Each row of a before or after table is a point. The points were changed in one or more steps. Then noise was added and the rows were shuffled. The steps act on columns, c1 being the first. Name the steps. A step turns or swaps two columns, mirrors them in a line or flattens them onto one, adds a multiple of one to another, or multiplies or shifts one. Angles are multiples of 10 degrees, from the lower column toward the higher: turns from -170 to 170, lines from 10 to 170 but not 90. Use the fewest steps. Two steps may share a column if one is a turn and the other turns, adds or multiplies; they go together, in the order done. Otherwise the lowest column goes first.

Before (14 x 2):
array([[-0.015,  0.008],
       [-0.011, -0.014],
       [-0.015,  0.008],
       [ 0.052,  0.023],
       [ 0.007, -0.037],
       [ 0.042, -0.008],
       [ 0.016, -0.027],
       [-0.019, -0.028],
       [ 0.047, -0.001],
       [ 0.011, -0.065],
       [-0.002, -0.011],
       [ 0.024, -0.051],
       [-0.025,  0.022],
       [-0.029, -0.035]])
After (14 x 2):
array([[-0.032,  0.023],
       [-0.019,  0.008],
       [ 0.021, -0.026],
       [-0.024, -0.028],
       [-0.038, -0.035],
       [ 0.060, -0.002],
       [-0.002, -0.011],
       [ 0.032, -0.052],
       [ 0.014, -0.065],
       [ 0.054, -0.009],
       [-0.020,  0.008],
       [-0.014, -0.015],
       [ 0.008, -0.036],
       [ 0.068,  0.024]])
Steps: multiply c1 by 1.3

Before:
array([[-0.006, -0.039,  0.035],
       [-0.011, -0.013, -0.071],
       [-0.038, -0.018, -0.026],
       [-0.005, -0.032,  0.038],
       [ 0.011, -0.024, -0.036],
       [-0.013, -0.025, -0.057],
       [-0.025, -0.023,  0.033],
       [ 0.023, -0.041, -0.046],
       [-0.019, -0.047, -0.039],
       [-0.005, -0.032,  0.019],
       [-0.006, -0.012,  0.056],
       [-0.022, -0.007, -0.010],
       [-0.014, -0.022, -0.021]])
After, 13 rows:
array([[-0.036, -0.050, -0.013],
       [-0.022, -0.045, -0.040],
       [-0.039, -0.017, -0.019],
       [-0.013, -0.007,  0.044],
       [ 0.006, -0.041, -0.018],
       [ 0.004, -0.062, -0.017],
       [-0.019, -0.011,  0.047],
       [-0.026, -0.005, -0.009],
       [-0.020, -0.023, -0.014],
       [-0.016, -0.042, -0.056],
       [-0.034,  0.005,  0.034],
       [-0.018, -0.014,  0.030],
       [-0.010,  0.022,  0.054]])
Steps: turn c1 and c2 by -20 degrees; turn c2 and c3 by -30 degrees
